Each row of a before or after table is a point. One or more steps were done to the points. Then noise was added and the rows were shuffled. The steps act on columns, c1 being the first. Name the steps. A step turns or swaps two columns, mirrors them in a line or flattens them onto one, adds a multiple of one to another, or multiplies or shifts one. Angles are multiples of 10 degrees, from the lower column toward the higher: turns from -170 to 170, lines from 10 to 170 but not 90. Use the fewest steps. Two steps may share a column if one is a turn and the other turns, adds or multiplies; they go together, in the order done. Otherwise the lowest column goes first.

Before:
[[-0.7 -1.4]
 [-1.5 -2.2]
 [ 1.4 -0.1]
 [ 0.0  1.4]
 [ 1.3  0.2]
 [-2.3 -2.0]
 [-2.0 -3.7]
 [ 0.2  1.0]]
After (8 x 2):
[[ -0.1   4.2]
 [ -1.1  -4.2]
 [ -3.7  -6.0]
 [  0.3   3.0]
 [ -2.4  -6.6]
 [  2.0   0.5]
 [ -3.2 -11.1]
 [  2.3  -0.4]]
Steps: multiply c1 by 1.6; multiply c2 by 3

Before:
[[-3.3 -3.7  0.1  0.0 -1.2  3.1  5.1  1.4]
 [ 0.0  3.1 -1.4 -2.0  0.9 -2.8  3.5 -5.8]
 [-2.3  1.7 -4.3 -3.9  3.1 -3.2  2.5 -3.1]
 [ 0.2  4.6 -4.3 -1.2  3.0 -0.3  1.1 -0.6]
 [-0.9 -3.4  0.0 -3.7 -2.2  1.0 -1.8  3.7]
 [ 0.4 -3.1 -0.5 -2.6 -5.1  4.8  0.9  2.0]
 [-3.5  4.3 -3.3 -2.4  3.3  0.1 -0.5 -6.9]
 [-2.7 -2.7  4.5  3.9 -1.4  0.3  3.8  0.2]
 [ 1.1 -6.0  0.7  1.5  0.2  3.0  1.9 -1.3]
 [-2.4  2.2 -6.0  0.3 -0.1 -3.0  0.7 -3.9]]
After, 10 rows:
[[ -0.3  -3.1   4.5  -3.5   0.3  -3.3   1.8   0.7]
 [ -3.3  -4.1   4.9 -10.0   0.5   0.7   3.4  -2.5]
 [ -6.8  -3.0   3.2  -5.9   0.2  -3.7  -0.1  -3.3]
 [ -6.4  -4.4   0.8  -5.3   0.7  -1.1   4.1   0.7]
 [  3.6   2.9   0.5  -9.4   0.2   1.9  -1.6  -1.1]
 [  2.2   5.4   0.3  -7.0   0.0  -0.4  -0.4   0.5]
 [ -3.6  -3.3   5.9   1.2   0.2   0.0   0.7  -2.3]
 [ -1.1   6.4  -0.7   4.0   0.4   3.0   2.0   0.8]
 [  0.0   2.1  -4.3   9.9   0.5   1.7   3.4  -2.3]
 [  1.5   4.5   0.6  -0.6   1.0   0.8   5.1  -2.9]]
Steps: swap c1 and c8; turn c2 and c6 by -130 degrees; multiply c3 by -1; multiply c4 by 2.5; flatten c5 and c7 onto the line at 80 degrees

Before:
[[-0.7 -1.5 -3.3  1.1 -0.5  5.3  0.1 -0.2 -4.8 -2.6 -0.3 -2.0]
 [ 3.9 -3.1 -1.0 -1.4  1.9  5.1 -0.8 -4.4 -3.0 -4.3  2.1  1.6]
 [-3.3  2.1  4.0 -1.4  4.4  0.7  4.3  1.0  3.0 -4.8  5.8  1.6]
 [ 3.1  4.1 -0.3  4.0 -3.0  0.3  1.7 -3.3  2.5 -1.5 -0.4  1.5]
 [ 0.9 -1.7 -0.6  0.7 -3.4  2.7 -2.2 -6.1 -1.6 -3.8 -5.3 -2.7]
 [-0.1 -1.7  2.7  5.3 -0.4 -0.9  1.9 -0.5  4.6  3.6  4.1  2.8]
 [-3.4  0.1  0.4 -0.5  5.6  1.1  1.9 -0.4  0.6 -5.3  2.9  6.7]
 [ 3.4 -1.4 -2.9 -0.2 -0.5  4.7 -2.6 -1.0  1.0 -6.3 -4.1 -1.6]
 [ 2.5  1.5 -0.5  1.0  0.6  3.6 -0.3 -3.0  0.2  1.4 -4.5 -1.7]
 [ 0.4 -0.3  6.6  7.1  2.1  0.3  3.5  0.6  0.8 -0.1  2.7  3.4]]
After:
[[  3.3   2.6  -2.1   2.1   5.2  -2.0   0.3  -1.1   4.5   2.7   1.2   6.9]
 [  3.0   8.5  -4.7   2.4   4.6  -2.2   3.2   0.4   3.9   4.5  -2.5   1.1]
 [  0.7   1.2  -1.6  -4.9  -0.3  -0.3   1.9   0.0  -4.6   2.8   6.2   2.9]
 [  4.7  -2.5   0.1   1.0  -0.2   2.7  -3.2   0.0   3.4  -3.9   4.0  -1.9]
 [  1.8  -6.9   3.0  -0.8  -4.1   2.6   0.4  -6.0   4.4  -0.2   1.4  -2.3]
 [  0.7  -2.8   0.6   1.5   0.9   6.9  -0.7  -4.9   4.4  -1.7   9.4   1.2]
 [ -0.5   6.1  -1.2  -3.6  -3.6   2.4  -0.6  -2.9   0.0   2.8 -11.5   1.2]
 [  1.7  -5.6   3.4   0.8  -1.1   6.1  -2.4  -0.7   5.5   3.5   1.5  -1.1]
 [  1.1  -1.1   0.2   0.4  -0.2   4.4   0.2  -2.5  -1.5   0.2  -6.2  -2.2]
 [  3.2   1.9  -4.6  -6.6   2.2   1.1   6.2   0.6  -0.6   1.0   2.3   4.2]]
Steps: turn c1 and c6 by 50 degrees; turn c1 and c4 by -160 degrees; multiply c2 by 3; turn c2 and c11 by -60 degrees; turn c3 and c7 by 100 degrees; turn c5 and c8 by -10 degrees; turn c9 and c10 by 110 degrees
